Each row of a before or after table is a point. The points were changed in one or more steps. Then noise was added and the rows were shuffled. The steps act on columns, c1 being the first. What was done? A step turns or swaps two columns, mirrors them in a line or flattens them onto one, adds a multiple of one to another, or multiplies or shifts one. Angles are multiples of 10 degrees, from the lower column toward the higher: turns from -170 to 170, lines from 10 to 170 but not 90. Use the fewest steps. Two steps may share a column if one is a turn and the other turns, adds or multiplies; they go together, in the order done. Otherwise the lowest column goes first.
(in the rows, 128 means zero)

Before, 8 rows:
[[170 131 154]
 [111 136 145]
 [118 113 125]
 [ 82 108 110]
 [ 93 112 169]
 [143 177 121]
 [130  97  98]
 [120  89   7]]
After:
[[102 105 142]
 [134 113 173]
 [130 115 140]
 [ 28 101 192]
 [131 129  78]
 [181 120 136]
 [153 134 136]
 [117 165 122]]
Steps: turn c1 and c3 by -120 degrees; multiply c2 by 0.7

Before:
[[207 161 157 119  73 117]
 [142 150 104 105 127 153]
 [ 81 235  82 109 113 115]
 [129 133 172  64 238 152]
 [192 166 126 162 136  60]
 [ 81 190 126 123 126 102]
 [205 171 156 165 100 149]
 [156 180 145  55 174 181]
 [165 127 151 136 145  90]]
After (9 x 6):
[[144 149  54 117 111 157]
 [166 128 103 142 145  92]
 [157 182  94 104 137 199]
 [129 135 124 113 233 170]
 [193 168  76 154 108  58]
 [206 160 105 130  51 123]
 [205 171 108 126  72 132]
 [ 79 236  33 132  37 122]
 [ 82 190  73 138  83 104]]
Steps: add -0.7 times c2 to c5; shift c3 by -50; flatten c4 and c6 onto the line at 110 degrees

Before, 10 rows:
[[121 107 115 162 114 115  93 124 135 109 151]
 [199  80 140 146 191  88 155 136 144  94 111]
 [173  70 168  90  99 132  85 120 128 188 142]
 [152 150 155 129 118 110 167 108 115 151 127]
 [175 126 154 154  91 150  38 115 154 139 136]
 [137 123 178  95 118  63 182 127 188 127  77]
 [152 193 141  49 163  80 149  96 126 117 158]
 [120 131 141 134 120 128 120  93 195 116 172]
 [191 163  92  97 121 131 145  67 112  72 125]
 [196 151 104 116 115 111 135 127 136 160 109]]
After (10 x 11):
[[175 121 148 120  86 139   4  59 153 149 107]
 [139 122 172  74 150 124 214 159 192  65 143]
 [187 157  93 115 129  67 237  90 114 126 153]
 [190 150 106 100 131 160 139 133 135 111 131]
 [152 140 155 125 118 153 210 139 115 111 126]
 [118 132 147 165  97 106 160 102 195 125 134]
 [194  82 138 159 186  88 158 144 144  92 106]
 [150 194 140 146 161 120 200 116 124  78 210]
 [173  68 167 112 109 182  77  97 129 128 173]
 [123 109 115 151  99 109  82 109 133 111 103]]
Steps: turn c4 and c11 by -70 degrees; turn c4 and c5 by -30 degrees; swap c6 and c10; turn c7 and c8 by 40 degrees; multiply c7 by 2

Before, 14 rows:
[[122 130 159 135 192 131 134 107 114 158 120 125 137 133 107 126 138 114]
 [ 74 141 150 126 127 119 138 128 158 143 119 135 142 118 114 130 101 135]
 [149 151 126 144 122 107 125 118 151  72 116 175 121 135 137 141 120 133]
 [116 153 126 127 126 109 157 123 108 159 130 150 102 133 118  93 145 121]
 [132 132 143 135 151 106 119 108 136 139 132 132 130 123 191 149 145 199]
 [134  85 148 137 116 110 134 124 153 153 146 134  91 140 107 128 133 115]
 [147 151 170 131 103 122 131 127 142 155 124 146 133 135 163 146 131 122]
 [ 61 135 135 131 118 109 121 110 138 101 130 205 143 141 125 140 128 128]
 [126 101 146 221 123 229 111 105 137 139 126 125 133  46 161 129 141 118]
 [131 149 147 122 140 109 118 199 144 139 138 167 110 131 107 129 130 146]
 [124 141 131 124 108 135 107 114 125 142 114 123 141 136 129 111 142 124]
 [136 147 168 171 140 104 120 153 137 129 125 124 113 132 109 136 152 148]
 [145 153 137 134 114 105 117 108 153 146 155 131 138 117 130 144 139 116]
 [133 130 120 167 119 134 134 140 155 136 110 145 144 116 139 147 151 123]]
After:
[[ 57 184 136 132 119 113 120 110 142 119 128  73 142 156 122 144 127 127]
 [122 125 157 135 194 130 133 107 113 153 118 127 137 111 106 127 138 117]
 [128 140 146 246 126 199 113 105 136  85 127 151 134  59 162 129 141 117]
 [122 116 131 119 111 133 109 114 126 142 116 120 138 123 131 112 143 124]
 [135 127 142 135 150 111 119 107 138 139 134 120 130 117 189 150 147 196]
 [139 161 151 140 114 114 133 122 152 155 146 155  92 120 105 130 133 118]
 [132 146 147 121 142 115 121 198 144 137 142  87 108 122 106 131 131 146]
 [148 129 171 130 103 123 132 130 147 156 126  99 132 117 166 146 129 120]
 [ 73 123 151 126 126 128 137 125 156 131 121 116 136 110 116 130 101 136]
 [117 130 128 127 124 113 159 124 110 148 127  96 102 104 119  95 144 122]
 [146 151 127 150 121 112 126 117 155  92 115  80 122 170 135 143 122 133]
 [135 139 119 179 120 133 133 142 153 128 109 117 145 117 135 147 154 124]
 [137 114 169 182 140 115 122 151 135 133 127 116 112 135 109 134 152 148]
 [145 113 137 137 115 112 115 106 152 140 155 107 138 110 127 146 138 117]]
Steps: turn c2 and c12 by -130 degrees; multiply c4 by 1.3; multiply c6 by 0.7; add 0.3 times c16 to c14; turn c10 and c14 by -40 degrees

Before, 13 rows:
[[150 129 113 126 100 142 131 162 129  95 133 140 126 102 141 145 101 139
  108 122  68 131 141 134]
 [116 106 117 142  95 129  95 159 144  99 136 149 111 138 123 150 124 139
  154 133 127 140 137 131]
 [132 128 136 115 102 142 135 110 144 103 151 112 143 174  91  82  92 137
   99 119  95 128 135 128]
 [116 126 181 119  95 141 114 161 152 107 125 125 127 103 108 128 236 121
  137 123  95 150 121 127]
 [122 115 119 122  98 137 117 152 114 130 134 117 118 111 102 147 113  20
  110 125  97 151 120 112]
 [129 126 119 146 142 122 126 145 152  90 144 136 125 156  99 141 130 135
  146 109 127 132 134 130]
 [128  99 140 133  96 103 112 134 135 136 129 161 146 140 161 140  92 131
  111  92 130 138 109 109]
 [122 129 122 115  91  90  78 129 103  89 137 200 118 133 123 129 108 121
  108 134 125 129 132 144]
 [133  75 138 249 107 127 136 103 149  94 125 115 135 131 112 110  95 121
  113  94 129 145 128 145]
 [120 129 126 130  95 138 129  99  98  90 159 115 137 142  93 147  97 127
  106 125 128 132 102 100]
 [136 124 160 114 121 139  94 159 146 110 139 143 136 101 113 140  99 141
  107 131 128 129 101 127]
 [142 129 118 147  95  79 119 153 138 144 126 114 139 104 144 100 103 132
   99 111 123  92 131 140]
 [120 129 123 156  99 110 133 162 144  92 146 108 146 185 108 123 100 101
  102 131 129 151 122 123]]
After:
[[132 148 136 114 120 100 111 119 145 104 157 112 143 174  91  82  92 137
   98 119  95 127 135 127]
 [150 149 114 127 119  98 148 155 129  95 134 140 126 100 140 145 101 139
  108 122  68 137 141 134]
 [129 146 118 146 131 142 141 140 151  91 148 136 124 155  97 141 130 135
  146 109 128 133 134 130]
 [119 150 125 130 124  93 109 107  97  90 168 115 137 142  93 147  98 128
  105 124 127 104 102 100]
 [141 149 118 146 181 104 151 141 138 144 125 114 139 104 144 101 103 133
   99 111 123 104 132 140]
 [127 119 140 132 158 101 144 123 135 136 130 161 145 139 161 140  92 131
  111  92 130 120 109 108]
 [121 149 122 115 172  98 167  96 103  90 138 199 118 132 123 127 109 122
  107 135 126 145 131 144]
 [120 149 122 157 150 102 145 158 144  91 151 107 147 185 107 123 101 102
  101 130 130 145 121 124]
 [137 144 161 113 119 119 175 131 147 110 142 143 136 100 113 141 100 141
  108 131 128 128 100 127]
 [116 127 118 141 132  95 172 130 145  99 138 148 110 138 122 150 124 138
  154 132 128 143 137 131]
 [132  96 138 250 132 107 104 114 149  95 124 116 135 132 113 110  94 121
  113  94 128 162 128 145]
 [116 147 180 120 121  94 160 145 152 107 124 124 126 103 108 127 236 122
  137 124  95 150 121 126]
 [121 136 119 121 125  97 152 139 114 131 135 118 117 111 101 146 112  19
  111 125  97 135 120 112]]
Steps: shift c2 by 20; turn c5 and c6 by 100 degrees; mirror c7 and c8 in the line at 70 degrees; multiply c11 by 1.3; add 1 times c24 to c22

Before:
[[141 140  97 138 134 153 134 111 135 128 146 117 150 128 113 139  97 138
  134 121  86 126 109 117 117 110 136  94 123 113 173 148 130 163 128 158
  150 111 132 107 168 145 126 130 120 103 138 144 147 164 136 119 165 119
  149 158 126 153 135 179 137 120 136  92]
 [122 145 106  78 109 152 143 135 142 146 105 135 156 124 123 117  98 183
  123 113  89 123 114 117 127 117  93 189 121 146 138 129 107 101 120 155
  147 107 146 103 155 141  95 149 131 128 108 121 153 108 131 126 138 140
  116 135 155  96 134 136 108 144 108 155]
 [141  51  97 125 175 141 131 139 128 127 142 115 130 156 105 141  99 101
  117 103 167 122 109 134 209 115 100 131 105 148 117 134 104 162 122 161
  107  85 131 112 171 123 108 104 110 117 159 145 138 138 106 125 160 129
  147 159 163 169 130 101 119 111 185 125]
 [134  88 121 153 139 131 119 126 145 127 140 116  58 132 148 115  97 143
  120 145 249 132 115 184 113 176  97 118 126 152 106 135 156 124 128 137
  121 142 144 109 161 144 100 125 122 125 120 110 144 105 133 145 153 133
  129  83 161 151 131 110 164 143 172 131]
 [143 130 128 110 123 147 139 131 115 109 147 115 150 114 103 113 146 104
  122 106  87 163 126 105 112 125 139 145 126 105 124 117 115 123 124  52
  108 135 147 104 157 147 156 139 103 136 118  80 147 117 110 145  93 144
  129 158 109 139  97 117 128 147 138 157]
 [135 102  97 160 149  73 118 125 121 121 110 129 123 126 123 126 132  98
  123 186 117 123 112 105 178 109 101 107  68 138 113 156 104 162 124 145
  140 128 142 172 152 101 122 111 110 182 135 145 150 105 104 134 147 139
  150 110 134 163 141 122 139 132 165 153]
 [105 145 108 160 171 150 116 150 128 127 147 144 120 136 132 150 131  99
  116 105 134 135 138 112 112 123 110 119 127 124 105 125 105  65 118 134
  134 126 152 111 157 147 203 148 143 102 120 146 124 133 104 145 150 147
  148 154 120 163 135 155 139 132 105 142]
 [118 145 165 144 125 102 125 146 147 146 107 148 142 133 118 109 122 218
  170 103  85 147 140 107 112 146 104  97 130 144 127 171 118 133  64 151
  111 103 136 103 170 154 134 154 114 103 146 128 132 110 114 118 116 149
  143 141 112 130 139 111 116 151 108  94]
 [134 134 128 160 108 150 137 152 127 134 142 160 138 114 105 150  99 109
  110 105  79 158 108 107 122 191 132 117 114 118 117 131 141 169 129 143
   28 102 114 121 154 133  99 148 115 135 160 144 147 172 135 142 100 136
  112 151 133 164 135 149 124 148 141 146]
 [141 115 123 154 163 141 121 147 148 138 114 132 129 114 114 115 151  99
  115 103 174 114 143 129 117 114 105 130 123  91 198 121 101 109 130 156
  141  91 106 111 166  81  96 152 108 106  56 129 136 153 124 129 162 140
  150 149 114 146 139 188 111 131 109 151]
 [125 119  97 136 119 111 134 145 131 142 131 114 152 168 105 116 115 195
  106 109 113 113 182 146 140 111 133 167 120 108 105 130 113 138 119 107
  153  74 153 154 153 125 167 125 110 125  85 150 142 104 110 127 160 150
  143 156 113 117 121 119 219 133 108 145]
 [134 141  96 159 109 115 126 146 153 148 142 122 132 150 116 146  93 119
  147 132  77 131 169 110 144 109 126  94 127 115 116 120 142 158  55 146
  145 138  62 142 118 163 162 106 134 126 155  99 142 129 113 138 140 143
  120 151 143 170 143  98 175 146 111 151]
 [139 141 120 149 130 156 134 126 127 136 131 126 156 127 112 145 140 120
  162 143 137 137 122 118 115 110 101 102 121 140 112 142 105  87 111 143
   40 132 144 118 156 146 133 145 126 105 160 132 115 123 101 129 129 149
  150 139 111 156 137 108 123 145 142  85]]
After:
[[138 113 124 154 171 138  94 147 152 136 115 132 131 127 111 117 153  98
  140  95 173 116 143 128 116 116 106 127 125  91 199 123 102 109 129 157
  111  91 108 109 167  74  95 156 105 105  59 134 113 151 123 128 126 135
  148 149 144 145 143 187 110 130 109 149]
 [108 145 109 161 168 146 108 153 132 122 149 147 121 131 126 149 127 100
  140 112 130 132 136 113 108 124 110 122 118 123 106 124 104  62 118 138
  121 135 153 105 156 145 200 155 138  98 125 150 136 133  98 144 136 150
  147 152 140 171 130 157 137 132 105 141]
 [134  88 124 154 139 129 100 126 142 130 146 115  56 104 147 114  95 137
  137 146 247 135 122 183 110 175 108 119 122 148 109 137 157 126 125 142
  154 144 142 107 161 149 101 122 122 121 115 116 131 107 134 145 139 139
  131  81 109 149 132 109 161 140 173 139]
 [136  53  94 127 178 134  88 143 131 127 145 117 128 111 103 142  95  96
  129  99 169 118 113 133 205 118 111 135 108 146 119 138 102 158 124 163
  167  85 129 111 171 122 111 102 114 123 159 143 152 134 107 129 140 130
  154 161 114 171 128 101 117 114 188 134]
 [122 144 110  82 109 150  98 139 140 142 105 133 152 107 121 115 101 179
  127 117  88 125 108 115 124 116 128 189 124 147 137 132 106 103 116 153
  133 104 150 106 157 137  88 151 130 129 110 119 114 109 136 125 159 140
  114 131 107  96 128 131 112 147 112 172]
 [115 144 156 144 126 107 131 149 149 148 109 145 141 125 120 109 121 219
   88 104  85 150 138 105 108 143 122  99 131 142 126 172 119 136  65 149
  135 106 137 105 166 160 133 154 114 107 146 123 134 109 116 117 156 148
  143 139 130 130 140 112 117 146 106  86]
 [132 105  99 164 150  74 109 129 120 119 116 129 126 108 120 128 137  99
  134 184 117 127 116 102 180 112 105 105  64 140 111 159 100 161 124 147
  122 126 138 171 153 102 120 110 112 182 136 145 115 110 102 130 142 144
  153 105 131 163 142 122 140 130 161 154]
 [127 132 124 157 105 155 149 148 125 135 139 164 138 114 111 156 101 109
  144 104  84 160 108 107 120 191 146 108 115 119 114 128 142 167 126 143
  208 101 117 120 157 138 101 148 113 136 159 143 114 178 132 141 134 133
  111 152 188 169 130 149 126 150 140 113]
 [138 138 122 152 132 157 114 124 124 134 133 129 153 137 114 138 141 124
   94 147 134 137 122 119 113 109 127 102 123 144 111 142 109  87 114 139
  187 134 146 118 155 151 134 145 128 101 163 130 130 125 102 127 153 147
  150 135 161 154 144 111 118 139 141  54]
 [141 137  93 139 133 156 103 112 141 127 145 120 148 107 110 139 100 133
  124 118  88 128 109 118 113 112 117  90 123 114 172 142 131 164 132 159
  110 113 139 108 166 145 127 131 118 100 134 140 123 169 135 124  98 114
  152 160  96 151 136 172 141 122 134 101]
 [125 117  97 138 121 108 100 145 130 148 134 114 151  98 107 117 122 194
  151 112 112 110 181 143 134 111 120 168 119 102 110 126 107 137 119 113
  102  71 151 150 147 127 168 123 109 126  84 151 156 106 110 125 109 165
  146 157 127 117 122 119 219 133 111 143]
 [131 138  97 159 107 112 121 148 158 150 146 116 130 106 116 146  93 117
  109 131  76 130 164 106 142 107 121  89 124 110 118 119 146 162  54 145
  124 139  57 142 115 165 160 102 135 119 155 106 144 129 110 139 127 150
  120 149 119 172 138  96 178 150 111 161]
 [142 132 127 112 122 146 151 129 111 108 144 110 151 121 102 112 147 100
  128 105  83 163 126 100 110 127 151 141 125 109 127 115 116 118 126  51
  131 134 147 101 157 150 155 141 105 134 116  76 103 115 119 143 133 141
  136 161 167 140  97 115 127 141 138 137]]
Steps: turn c27 and c53 by -120 degrees; turn c7 and c27 by 120 degrees; add 0.3 times c14 to c54; turn c14 and c49 by 110 degrees; multiply c19 by -1; turn c37 and c57 by -140 degrees; turn c57 and c64 by -30 degrees
